Each row is a point. Each copy is the shape, with its points in the same order, stretched, turned, moved and blurred by noise. Is it also mirrored, or only turned?

Shape (7 x 3):
[[ 60  20  37]
 [ -5  40 -13]
 [ -1  -4   0]
 [ 21 -28   6]
 [-15 -20   7]
 [-22   7   0]
 [-35   3 -37]]
Copy 1 (7 x 3):
[[-17 -26  43]
 [-32  38  33]
 [  0   9  -7]
 [ 11 -11 -15]
 [ -2   2 -43]
 [-27  22 -20]
 [ -4  48  -9]]
Copy 1 is: only turned
Copy 2 (7 x 3):
[[ 57 -39  15]
 [ -8 -23  23]
 [  9  -8  -5]
 [ 38   1  -9]
 [  1  -5 -28]
 [-15 -15 -14]
 [-23  10   4]]
Copy 2 is: only turned
Copy 3 (7 x 3):
[[ 38  17 -57]
 [-36   0 -27]
 [  5  -2  -1]
 [ 43  -9   1]
 [ -2   2  25]
 [-28   5   9]
 [-31 -23  23]]
Copy 3 is: only turned
Copy 4 (7 x 3):
[[  1 -47 -13]
 [ 38   0 -23]
 [ -7   2  -5]
 [-42  -5  -1]
 [-20  16  12]
 [  7  13   3]
 [  4  35  -9]]
Copy 4 is: only turned

Shape (9 x 4):
[[  7  32  12 -27]
 [-23 -30  27  -5]
 [  2  39  16  -7]
 [  7  36  29 -26]
 [  4  20   7 -18]
 [  0  42  25   0]
 [-17 -26   0 -13]
 [ -5 -12  22  31]
 [  7 -35  22   6]]
Copy 1 (9 x 4):
[[  8  52 -22  -9]
 [ -5 -20 -41   2]
 [-10  47 -17 -19]
 [ -2  60 -36  -7]
 [  7  36 -12  -3]
 [-16  41 -27 -27]
 [ 16 -13 -22   5]
 [-30 -18  -8  -3]
 [-16 -16   4  23]]
Copy 1 is: mirrored
Copy 2 (9 x 4):
[[ -4  30  27   9]
 [-52 -41  -4  -6]
 [-12  34  10   2]
 [-22  28  29  15]
 [ -5  16  16   4]
 [-23  36   4   6]
 [-14 -33   5 -11]
 [-41 -13 -29   9]
 [-35 -41 -10  22]]
Copy 2 is: only turned
Copy 3 (9 x 4):
[[ 13 -29   4 -29]
 [-43   0  -1   6]
 [ 22 -37   7 -13]
 [  8 -47  -4 -30]
 [ 14 -19   8 -20]
 [ 22 -46   3  -5]
 [-26  16  10  -1]
 [ -9  -9 -12  40]
 [-25  12 -25  18]]
Copy 3 is: only turned
